Rows are points. Before rounding, the points of a table are all equally far from one centre. They may lie mostly on one side of it. Where is the centre, to within rounding?

Points (9 x 2):
[[-1 17]
 [46 -6]
 [13 41]
 [ 4 32]
 [32 44]
 [ 6 35]
 [ 8 37]
 [54 25]
 [40 42]]
Centre: [27 16]

Points, 9 rows:
[[ -2  48  -3 -51]
 [ 21  46 -19 -36]
 [-43  44  -1 -24]
 [-10  27  43 -36]
 [  4  16  46 -39]
 [  0  37  10 -60]
 [-22  18  43   4]
 [  3   7  44 -47]
 [-55  21  17 -18]]
Centre: [ -6   2  -4 -18]

Points (13 x 9):
[[ 43 -26  21  29  24  22 -12 -41 -16]
 [ 83  -9 -18  35  -5 -14   3  30  26]
 [ 17  13  14  62  41  -4  44  18 -25]
 [ 48  31  49  60   1 -24  -8  42  21]
 [ 17 -27  68   7  20 -32  25  15  39]
 [ 40  -7  59  -4 -19  40  12 -36  -4]
 [ 22 -53  -6  50  21  44  18  36   4]
 [ 71 -27  21  54  24 -13   7  -5 -22]
 [ 12  30  12  37  43 -17  -8   2  36]
 [ 60  -9  23  56  27 -20 -23  34   0]
 [ 74   1  35  12  11  -4 -24  -6 -15]
 [ 34   9  14  56   2  15  21 -54 -21]
 [ 15 -27  42  32  11  -1  22 -52 -22]]
Centre: [ 21  -7  21  31 -13   6  15  11  11]

Points:
[[ 54 -55  27  28   6   5  -3  68   1 -23 -23 -18]
 [ 39 -35  33  21  -7 -14  -3  55  50 -29 -16 -17]
 [ 33 -31  48   7  21 -15   1  91  21 -19 -31 -19]
 [ 19 -36  30  48 -23 -20 -32  72  -6 -22 -17   0]
 [ 47 -22 -17  11  -8 -33 -27  50  26  20 -15 -38]
 [ 47 -11  49  19 -29  -4 -21  46  20 -37 -52 -16]
 [ 56 -20  -2  39   7  -3 -52  67  18  -7 -14 -18]
 [ 61 -20   0  22 -23 -36   0  63   3 -11 -11  17]
 [ 78 -44  30  20  -4 -10  -1  46   4  16 -13   1]
 [ 52 -10  21  21 -15 -33 -14  16  44 -12  -8   9]
 [ 27 -21 -23   0  -3 -40 -32  46   7 -18 -31  -2]
 [ 23 -13   8  54 -21 -32  17  75  30   1  -3 -17]
 [ 52 -33  42  32  16  24 -30  33  27   1 -21  13]
 [ 49 -25  51  13   0 -28 -31  76 -10 -27 -18   1]
 [ 30 -34  -4  38 -38   0 -22  60  -4  -1 -50 -11]
 [ 56 -50  53  30  -6  -5 -26  37  13   3 -10  -8]
 [ 10 -37  11  19 -16 -29 -29  85   6   1  -9   1]]
Centre: [ 25   4  22  20   5  -5  -5  43  -1   2 -21 -15]
